Each row of a before or after table is a point. The points were changed in one or more steps. Then noise was added and the rows were shuffled. The steps act on columns, c1 being the first. Name the steps. A step turns or swaps two columns, mirrors them in a line or flattens them onto one, adds a multiple of one to another, or multiplies or shifts one. Angles are multiples of 10 degrees, from the lower column toward the higher: turns from -170 to 170, lines from 10 to 170 but not 90. Use the fewest steps. Two steps may share a column if one is a turn and the other turns, adds or multiplies; they go together, in the order done. Otherwise the lowest column goes first.

Before (10 x 3)
8,5,52
-26,28,5
-19,4,25
-7,-11,25
-11,-32,39
11,22,-18
10,-14,12
25,-9,-17
31,11,52
36,-38,27
After (10 x 3)
-9,-49,25
12,49,-19
-17,-31,25
25,15,-17
-11,-91,37
32,-66,52
8,-72,50
-26,20,7
8,-32,12
36,-78,29
Steps: add -1.5 times c3 to c2

Before (8 x 6)
6,-71,-13,-6,9,2
33,-30,37,-43,-18,-10
11,-14,-3,-4,-31,60
-16,-12,2,33,9,6
-55,-53,1,18,28,70
14,-10,51,37,-64,37
-24,-10,21,16,-40,-17
30,-3,-22,-20,-3,62
After (8 x 6)
-18,16,-33,46,-32,19
41,15,-6,-36,-45,9
26,-4,-8,-7,12,-56
-39,67,31,-11,9,-66
15,14,-32,26,-9,-59
29,65,7,-8,15,-2
-13,18,8,29,3,0
9,6,-41,79,-66,-38
Steps: mirror c1 and c2 in the line at 170 degrees; turn c3 and c5 by -70 degrees; add -1 times c3 to c4; multiply c6 by -1

Before (9 x 8)
-13,-47,-17,-49,29,-22,-25,-35
-38,7,-38,15,10,-8,43,27
-4,8,-30,2,36,-26,-36,-51
34,-50,-9,13,24,-10,7,13
10,8,5,-32,47,2,10,-4
-47,-31,68,-20,64,0,-1,-62
-49,5,-34,40,32,63,6,38
8,-44,-8,18,32,43,60,-43
-55,10,41,-52,-21,-26,-38,-58
After (9 x 8)
-46,-16,44,-17,59,-2,3,-30
-19,-20,-43,-47,33,-25,-23,-22
5,-14,-35,16,33,44,61,-25
-40,2,-69,16,8,-6,46,32
33,-23,-43,18,20,-9,3,21
-53,4,11,-54,-23,-22,-32,-69
10,0,-31,-32,40,2,9,17
-5,-2,-58,1,41,-28,-31,-29
-46,1,-69,38,29,70,7,58
Steps: multiply c2 by 0.4; shift c3 by -30; add 0.5 times c5 to c8

Before (13 x 9)
-2,40,6,4,9,5,-13,-7,-24
9,1,26,10,-18,7,-28,6,22
-31,1,-7,-21,-17,2,-13,22,13
10,4,-8,12,8,-8,-6,3,19
5,6,27,-28,-6,-37,4,-4,18
8,5,21,-15,28,-1,22,6,14
-1,27,28,4,121,-1,-19,44,22
7,-1,-2,-3,-5,-13,-30,-8,-71
-51,7,20,-22,-18,-6,6,-9,10
7,26,4,11,-21,-26,-16,2,19
-31,-5,6,21,-12,-2,-23,-3,4
7,-3,8,12,-15,-30,3,-3,-25
8,34,27,9,-30,-19,12,23,-15
After (13 x 9)
-4,28,0,13,-14,4,28,3,26
-25,23,2,-24,17,0,-5,4,-4
11,4,-3,14,-10,-27,6,12,-24
27,9,40,0,3,-2,14,-6,-13
-13,-9,4,5,-5,-9,13,5,12
15,17,4,-2,0,-7,-44,-5,26
14,-11,2,-3,4,15,-18,18,26
-3,26,33,19,-16,-6,-3,30,-15
-6,4,25,16,-16,-23,17,15,20
-16,28,10,-11,11,-34,-4,14,9
65,-4,-3,0,0,-15,24,-3,-46
22,9,-4,21,-15,-5,-12,-1,26
-3,31,27,-56,49,20,10,37,27
Steps: turn c1 and c7 by 130 degrees; turn c1 and c9 by 40 degrees; swap c2 and c3; flatten c4 and c5 onto the line at 140 degrees; turn c6 and c8 by -30 degrees

Before (8 x 12)
19,-30,-18,-40,-3,5,-52,-18,-4,-14,54,-66
13,5,-48,34,14,19,-11,0,-60,41,-27,11
10,-13,31,-4,-8,-29,-42,-21,23,24,72,7
-16,-40,27,-36,-43,-44,-39,3,-25,72,9,27
32,39,-38,48,20,-9,-1,29,-59,46,-33,-45
-6,-12,7,-18,19,-22,-88,-12,10,-9,33,-28
74,-4,-18,34,21,-11,-25,32,-45,31,-29,8
40,55,-22,19,-22,5,-32,46,-33,54,-10,42
After (8 x 12)
-4,-17,-49,23,-11,-30,-48,-42,4,72,36,28
5,23,1,17,18,9,-62,-1,-18,-14,57,-68
5,48,-20,-10,-27,26,-41,-34,2,23,56,7
12,-2,33,-46,31,-64,18,1,-3,44,-51,-46
-2,16,11,-13,-12,7,-89,-26,2,-9,30,-26
19,29,-14,-29,28,-50,-24,21,17,55,-50,42
4,-16,32,-36,42,-51,1,15,-37,42,-21,11
30,-25,28,-43,9,-57,-12,3,8,31,-15,8
Steps: multiply c1 by 0.4; turn c2 and c11 by -50 degrees; turn c3 and c5 by -110 degrees; mirror c4 and c7 in the line at 80 degrees; turn c6 and c8 by 70 degrees; turn c6 and c9 by -60 degrees

Before (11 x 14)
38,30,-11,9,-4,20,-55,0,19,12,28,-9,-18,-25
32,4,27,10,59,42,-29,-21,38,-31,-29,-42,-4,-7
-21,-51,-67,-10,4,-36,-19,-38,1,55,21,41,-9,51
10,-11,13,12,28,5,-10,61,-36,-11,-32,-8,-9,13
11,23,-5,9,25,9,-32,-30,21,-68,14,-5,-43,-6
-36,-32,-40,-52,11,-31,-38,44,-17,25,34,11,37,46
-20,-29,-23,-28,-42,-21,-37,15,-28,23,6,56,69,5
-26,-44,-19,-32,23,-2,-56,-1,6,34,23,74,-18,46
38,36,29,-25,16,18,12,26,-10,-13,-5,0,14,29
30,16,24,32,71,36,3,32,-27,-30,18,-7,29,3
43,26,39,-2,63,-13,-34,-30,-6,-21,0,-21,-25,-33
After (11 x 14)
-37,-19,6,-53,4,-45,54,-45,18,-49,-107,21,23,-3
42,-13,-13,7,-13,35,1,23,-7,8,-55,-9,51,6
-16,-4,16,-22,39,-1,71,-29,-36,-31,-49,76,9,25
10,-42,10,11,36,-11,-4,-37,37,1,67,-5,10,-16
37,19,-31,-3,-2,-1,-11,37,58,30,45,-34,38,22
-25,24,1,-36,-14,-7,4,-35,19,-50,-70,96,52,-13
12,18,-13,13,-31,-9,-27,38,22,64,-29,3,43,-37
25,-36,-31,29,24,12,27,-3,74,27,3,-4,-5,-41
45,-39,-18,-24,6,-9,16,18,13,-5,43,8,-11,-44
35,17,-3,15,-45,25,10,2,55,27,77,-49,28,-34
-28,62,42,-11,4,-36,-6,-32,0,-78,-112,50,22,12
Steps: turn c2 and c8 by 120 degrees; turn c3 and c11 by 140 degrees; multiply c11 by 2; turn c5 and c9 by 100 degrees; turn c10 and c14 by 150 degrees; turn c6 and c14 by -40 degrees; turn c7 and c13 by -110 degrees; multiply c12 by 1.3
